Each row of a before or after table is a point. The points were changed in one or more steps. Then noise was added and the rows were shuffled. The steps act on how far a point lies along the listed directions, d1 being the first. Write out the steps. A step turns or swaps two directions, mirrors them in a line or flattens them onto one, adds a multiple of one to another, or multiplies one. Angles are multiples of 10 degrees, from the lower direction toward the higher: turns from -170 to 170, lines from 10 to 170 but not 90. Use the fewest steps. Two steps may share a direction if one is a turn and the other turns, adds or multiplies; they go together, in the order done. Otherwise the lowest direction goes first.
In the rows, 128 means zero.

Directions:
(1): [126 182]
(2): [ 74 126]
Before (11 x 2)
[[158 104]
 [149 157]
 [ 74  99]
 [ 80  52]
 [109  97]
 [144 162]
 [112  59]
 [106  78]
 [183 107]
 [137  83]
 [161 105]]
After (11 x 2)
[[134 196]
 [113  98]
 [141 178]
 [162 212]
 [ 94 146]
 [ 93 146]
 [177 166]
 [110 167]
 [139 161]
 [ 71 143]
 [118  89]]
Steps: turn d1 and d2 by -170 degrees

Directions:
(1): [136 108 139 175  84  64]
(2): [129 197 182 106 108 113]
Before (14 x 6)
[[146 100 126 165  93 105]
 [145  67  69 166  95  96]
 [148  74  94 154 130  99]
 [124 108  80 141 151 160]
 [137 183 175 115 117  85]
 [132  94 140 213  63  31]
 [128 104 119 127 124 136]
 [134 135 145 143 104  83]
 [148 181 145 123 115 142]
 [143 137 123 106 149 166]
 [133  97 110 197  71  31]
 [154 152 157 140 100  85]
 [160  93 120 194  47  22]
 [127  96 100 172 142 152]]
After (14 x 6)
[[140 173 142  80 156 152]
 [131 161 157 123 111  97]
 [152 119 115 170  99 107]
 [133 200 133  64 131 171]
 [141 173 162 109 112 146]
 [127 126 129 111 130 148]
 [142 129 147 157 103  55]
 [122 243 182  84 109 113]
 [121 243 213  98 102 114]
 [124 152 128 129 156 183]
 [153 157 160 138 101  86]
 [149 250 196  74  87 108]
 [147  92 101 141 137 142]
 [122 135  92 120 158 175]]
Steps: swap d1 and d2

Directions:
(1): [111  85 142 108 172 199  99  85  79 132  92]
(2): [ 58 136 145 105 109 180 162 115 203 145 139]
Before (14 x 11)
[[138 117 125 133 130 129 110 132  94 137 121]
 [132 113 132 119 161 131 118 114 108 136 123]
 [123 136 143 128 146 136 109 122 117 145 119]
 [123 113 137 109 141 154 132 116 108 124 139]
 [139 132 132 127 130 129 112 122 118 108 132]
 [139 114 138 125 109 132 125 141 122 129 120]
 [122 124 138 117 132 137 123 110 115 138 128]
 [118 115 126 131 143 133 110 107 130 129 109]
 [161 196 106 166  69   7 142 185 145 115 169]
 [200 112 114 159 139  84  91 122  59 103  95]
 [140 125 129 131 135 121 119 132 126 122 137]
 [168 120 116 158 150 118  92 108  77 109 111]
 [151 175  98 151  90  12 172 177 189 140 166]
 [144  89 126 109 137 124 118 135  94 116 106]]
After (14 x 11)
[[145 127 123 138 123 113 116 139 102 135 128]
 [154  99 119 119 126 100 124 147  99 114 113]
 [130 123 135 121 135 128 119 112 108 134 127]
 [ 86 170 116 128  85  73 195 156 242 159 166]
 [129 115 123 137 145 122 106 113 123 126 108]
 [141 136 130 130 126 122 114 127 121 108 139]
 [145 118 126 124 156 111 116 123 104 134 127]
 [202 140 106 169 110  46 118 148 103 104 120]
 [138 118 136 126 108 130 128 141 127 128 120]
 [ 95 204 122 143  53  57 173 172 212 130 179]
 [138 115 133 113 141 140 126 120  97 121 140]
 [178 140 109 168 130  85 102 127  97 107 128]
 [138 128 127 132 133 119 123 134 131 122 141]
 [132 141 140 133 144 127 108 127 112 142 122]]
Steps: turn d1 and d2 by -40 degrees
